Each row is a point. A path goes straight from each point to the next, and from the last back to the first. The post is the endless flat space through its rows: a point in 2 columns, a line in 3, a plane in 4, and so on, so that a path can go around it. How many times does the path go around the post? Going back the other way cancels.

Post (2 x 3):
[[ 15  21 -15]
 [-39  -3  22]]
Path (18 x 3):
[[-24  36   4]
 [  4  20  28]
 [ 16 -22  29]
 [  5   0 -46]
 [-33  19 -31]
 [  0  72   3]
 [-42  -5  53]
 [  5  -4   1]
 [-19  -8 -14]
 [-71   3 -19]
 [-25  56   7]
 [-19  42 -16]
 [-60  -8 -20]
 [-34 -25  19]
 [  9   2  36]
 [  9  29  10]
 [-55   5  19]
 [-24  10 -15]]
Times around: 1

Post (8 x 9):
[[ 27 -30   7 -21   3 -28  13 -47  36]
 [ 32   6   6 -32 -13   1  26 -18  16]
 [-33  -7 -27  31  11  21   4  58  25]
 [ 34  25 -24  14  -6  41 -49 -36 -43]
 [-37   1  26  31   8   7   0  63  25]
 [ 26  -3  -4 -56  -2 -38 -14 -32  13]
 [ 28 -15   6 -33  38 -27  22 -25   3]
 [  4  19 -23  22 -24  10 -18 -24 -43]]
Path (17 x 9):
[[ 21   5  -1  -5  16 -12   9 -21  54]
 [ 27 -28 -25 -34  64 -55  -8 -15  -6]
 [ 11   3 -29 -41 -76   4   1  17 -30]
 [-47  11  23  -7 -32   3   1  17   9]
 [  7  36 -39  26  47  50  30   8 -19]
 [ 39 -13  -1  -9  13 -34  31 -14  42]
 [ 41 -28 -32  18 -34 -13  63 -13  16]
 [ 43  14  23 -11 -32  15  -4  -1  14]
 [ 27  -9  10  -3  21  39 -22  26 -30]
 [ -9 -24  -1  60  59  16   4 -39 -35]
 [-26 -13  -2  51  16 -10 -51 -34   0]
 [-30  -7 -18  46  25  13  26   2 -20]
 [ 21  21 -24 -11  38  -6   7  -2  40]
 [ 88  21  -3  -9   2   9  33 -29   1]
 [ 27  -8 -34 -27 -48  -1  37 -18  -6]
 [  8   1 -34 -11  30  49   5 -15 -65]
 [-57  24   0  -1 -42 -18   5  36  14]]
Times around: 3

Post (17 x 18):
[[  9 -20 -43  -1  -7  31  21  17  34  56   5   0 -38  -4  -5  50 -11   3]
 [-56  -6 -32  19  -8 -20  12   3  -9 -24 -13 -16 -11 -36  -4  -5  45  14]
 [-67  -9  37 -48 -13   8   6  15 -22  14 -17 -11  24  40  46  -1 -26  -5]
 [  1  12 -26  39   2  15  15  38 -16  19  -6  19 -24 -16 -23  15 -40 -46]
 [-13 -20 -13  22  10   8 -19  33  19  62   4  -1  -6   4 -26  58 -18 -19]
 [  5  -7   7  18 -44 -37 -27 -15   5 -21  16  14   5 -27  24 -26 -18 -14]
 [ 16 -28 -17  -9  -9  14  -5 -10 -19   0 -10  11  -2 -31 -72   9  40   5]
 [ 16 -24  24  34   6 -36  35  12  -5 -28 -34   2  -3 -20  14  -4  22 -25]
 [ 33 -14  10  33  10   3  11  37  18  20  -6  20 -43 -65 -33  13  42 -57]
 [-14 -11  18 -19  16 -60  -7   8 -20   6   6  28  22  17  41  -4 -12  -1]
 [-28  -4 -19 -35   0 -39 -28 -21   7  -4 -27 -22 -11   9  25 -11 -35  -2]
 [ -2 -10  23   0   7 -14  39  19 -42  -2 -17 -21  -9 -50   6  18  23   8]
 [-10 -17 -27 -38 -16 -24   7  16  18  -9  33   7  28 -14 -21  -1 -11  -4]
 [-45 -47 -15 -31   6  -4 -23  -1  50  10   8  54 -21  20 -12  19 -62   0]
 [-18  19   3  -8  38  21  10 -42   2  -6  36  -1   5   4 -19  -4 -20   4]
 [  6  20  -2 -11  -4   6 -12  10 -19  22 -51  21  36 -10 -30   5 -28  26]
 [-36 -25 -24 -18  44  21   8  -8 -24 -40 -14  20  32  -5   9 -35 -37  30]]
Path (32 x 18):
[[ -3 -31  -7  32  17 -13 -20   8   4   3 -10  -4 -10 -10  -8  13   0 -71]
 [-16 -56 -20 -24 -38  71 -16  16  26  37  21  75 -38 -10 -35  65   1   1]
 [ 72   1  -9 -54  47 -17  10  25 -54   8 -27 -55  33 -11   1   2  13  -3]
 [  0  -2 -53  -3 -21  33   1  21  -3 -11  -6  -3 -27 -27  -8 -31 -64   7]
 [  2 -24  14   3  16  43 -35 -31 -48  43 -33  37 -19  20  -4  -4 -67   8]
 [-29  24 -35   5 -10  10  12 -55 -10   0  20 -73  38 -14  -7 -20  52 -18]
 [-25 -31 -21 -55  22 -18  37 -24  10 -10 -25   3  -7 -18  19  -3 -49   6]
 [ -8 -39  23 -14  38  -5  40  34 -31  -3 -12  61 -31 -16 -10 -33  10 -45]
 [  3 -36 -10 -34  18   5  88  50 -22 -35  23   4 -44 -33 -13 -17   1 -18]
 [-25  14 -20  23  -5 -53 -63  12 -10  -8 -30  16  21 -42 -38   8 -32  21]
 [-35   4   3 -74 -42  35  36  30   1  14   2 -22 -44  -2  39  21  -8 -45]
 [-17   3 -58  10   9  21  -2  -2 -43  39  -8  12  27  -7  11  15 -51   3]
 [-45 -78 -11   9 -55 -21  28 -21  44 -37  -6  28  15  10  -7 -24  27  -6]
 [-41 -17  21  27  -6  17 -11  51  -8  41 -15  39  17  30  21  -1 -44 -33]
 [-33  32   0  36  27 -22 -51 -11  14  33 -18   3  -9   8 -60  44   2  55]
 [ 41  -9   9  20  40 -28  24  15   3 -54 -42 -27 -20 -26  22  -5  39  -8]
 [ 27  -4  -9  -8 -14 -14 -21   1 -22 -40 -21  -7  40   8  17 -17  -2 -15]
 [ 67 -55  54 -14  30 -29  22  75  18  -2 -22  51 -18 -27  17   6  -7 -36]
 [-73  19 -24   3 -11   2 -47  -6  -6   7  11   9  -9 -10 -18 -10 -22  30]
 [-52 -36 -11  16 -51 -67  15  30   5  -6 -31   7 -21 -38 -27   5  29   0]
 [-55 -74  25 -40 -18  20  61 -26 -20 -35  -4  21  -5   4  50  -9  -7  -4]
 [-31   9   8  20 -43 -11  -3  -4  16 -32 -19  -6  19 -21  17 -20  -6 -20]
 [-22 -33   1   1   0 -26   7  41 -29 -25  15  42 -17 -24  21  24   0 -13]
 [-46  -2  24   0 -22 -38   3  40  11 -19 -26   2  27 -17  61  -3 -56  35]
 [-51 -36 -39  54 -25 -26 -21  85  18  18 -12  -6  23  -6  19  -3  -3 -11]
 [-43 -81  29 -43  -6 -23 -19 -10  19  27  17  79   6   7   6  -7 -40   3]
 [-10  40   5 -69  49 -18  36 -26 -41   7 -14 -59  31 -13  11  -2  19  17]
 [-24  19 -40 -14  79 -15 -53 -49  17  -8 -10  29  55  17   5 -17   4  50]
 [ 13 -19   4  15  39  17 -32   6   4  12  17  19 -37 -12 -57  33  40 -22]
 [  0 -36  15  32   5   8  73  54  31 -16  29 -33   4 -26  23  10  32  11]
 [ 31 -20 -11  25  17 -42 -37 -26 -18  18 -25   3 -19 -25 -48   0  30   3]
 [-12 -52 -21  49 -33 -60  -6  10  59  20   5  38  -6  -2  53  -3 -23 -42]]
Times around: 2

Post (17 x 18):
[[-57  15  -3   5   2  29 -18   2  -1 -22 -11  10  -6  20 -22 -16  27  -7]
 [ 46 -16 -27 -22   9   3  31  21 -16 -21 -17 -19   9   5 -14 -15  17  21]
 [ 13  -5  -3  17  16  36 -23  32  35 -11  -2 -35  15 -30  16 -28  10  25]
 [-73   7 -34  24   2  -4 -12  -4 -15  21  24  -9  27  -2  -2  19  25 -27]
 [ -8   9 -26  23  -2 -29   9   0  15 -40  33   5  13  13  -8  11  39 -52]
 [ 34   8 -28  18 -27 -26  29  25  -3 -38 -15  14 -36  22  27  -2 -15  20]
 [ 15   7  21 -38  12 -21  45  -3 -10   7  -5  76 -13   2 -15  32 -38 -38]
 [-16  39   4   5   7  30  -6  42   1   4  21  -4  28   0 -10 -15   6   1]
 [ 45  31 -23   8   3  34  20  10   7  17 -23 -10  -5 -36  -5 -15  29  17]
 [ 10  12  -7 -17  24  29 -21  22 -19  -3  17   4 -12 -18 -21   7  12  29]
 [ -7  36   8  17  -4   5 -12  -6   8  -4   1 -41  -8 -30 -36   1  18 -19]
 [-27  33   9   4   3  19 -14 -18 -28 -10  18  -5  -4 -32   6 -30  15 -29]
 [-30   6  22 -20 -14  -4  -8   2  -3  -1  24  12  14  -7  -1   4  34  16]
 [-15  22   4 -42  39 -32   3  28   6  39   0  65 -32   9   8 -10  -9 -46]
 [ 65  -5 -51 -20 -11  45  19  42  18  -1 -21 -52 -24  -4  15 -10   5  21]
 [ 23 -12   3   7  26  41   3  32   3  21  30 -10 -17  20 -10 -18  11  25]
 [-59  45  19  24  28 -20  -3 -22   5 -23  16 -11   5  27  18  25  31 -38]]
Path (29 x 18):
[[-27  26   6  49 -11  13   6   0   7 -38  19  10 -47  44  48  11 -24  25]
 [ 26   3  65 -35  53   2 -28   6  20  -6  52 -28  11 -13   0 -10  16   4]
 [ -2  48 -28  14 -30  21  -2 -10  -9 -19 -57  15 -41  15  33  18  -6 -29]
 [ -5  40 -30  37 -20  36 -27  15  11  -6  -2  24  13 -50  27 -14  14 -73]
 [ 53  39 -59  -2 -39 -35  35  15 -33  12  -6  46 -28  -3 -14 -13   6  -1]
 [-23   2 -22 -49  50  29   7  16  -7   4  11 -13  -4  62 -19 -51  30  -3]
 [-31  -9 -82 -35  -5 -18 -11  58 -14   3  50  -9 -31  31 -11   8  -5 -32]
 [-30   9  -3  15   8   7  15   8  24 -18 -42  41 -47  21  30  39   4 -10]
 [-51  19 -42  18   1  25 -32  49 -12 -36 -21 -17  17  34 -51  -5   4 -73]
 [ 42  72  74  -1  32  25   4  38  12  54  49 -15 -30  48  30   4 -17  21]
 [-33 100  88  77   6 -46 -16   0  51  38  50  25 -40   2  25  31 -36  15]
 [ -6  13 -21 -29  20  21  22  -3  -8  39   1  40  11 -25 -25  -2  30   2]
 [-44  44 -53  39  11  22 -10  39   5 -23  15 -36 -22  29  24  15 -20 -52]
 [-23 -10 -81 -33 -41  13 -26  49   1  13   4 -55 -17 -11  21   2  37 -15]
 [ 38  14  -4  44   5  11  25   9   9  20  19 -43 -61  50  19  17  -5 -23]
 [-23  36 -43  13  20 -53 -21  11   2 -27   9   7 -25  61 -20  13  25 -42]
 [  1  11 -98  37  32  26 -23  32  35 -21  46 -38  -4  31 -21 -27  27 -35]
 [-29 -11 -49  51  25  -6 -20   5  47  -4 -14 -44 -25 -18 -31  38  15  -4]
 [-14 -24 -23   7  14  30  53  32 -13  10  23   0  30   7 -25  23 -21   7]
 [-25 -40  42 -14  57  70 -27  -3 -11 -30  36   7  19 -10 -45 -35 -26  14]
 [ 41  43  -5 -15   1 -11 -10  55  55   7  25 -20  53  -7 -37 -42  28 -24]
 [ 50  55  44  -7 -11  37  16   6 -33  28 -16  27 -40 -16  46  -6 -34  40]
 [-42  -5  32  34 -36  62 -12  15  11  26 -22   4  37  -6 -32 -27   1 -18]
 [ -2  41 -29  16  12  -6 -22  29  42  21  -9 -21 -46  39  15   7  41  -6]
 [ 28 -35  -1 -17  13   1  32   9 -35   4  36  11   8  45 -71  16 -11  37]
 [-47  64 -21  34 -29   2  39  10  27 -31 -18 -25  -3  48  13 -14  31 -30]
 [-16  -8 -32 -22  57  29   6  26 -17  60   0 -17   4   6   6 -42  90  22]
 [ 31   4 -45  59 -40  14  24  14 -21 -25 -24 -26   3 -33  -3 -12   8  27]
 [-29  22 -14  -8  11  23  27 -24 -24   5 -40 -18 -26 -28 -54   6  20  21]]
Times around: 2
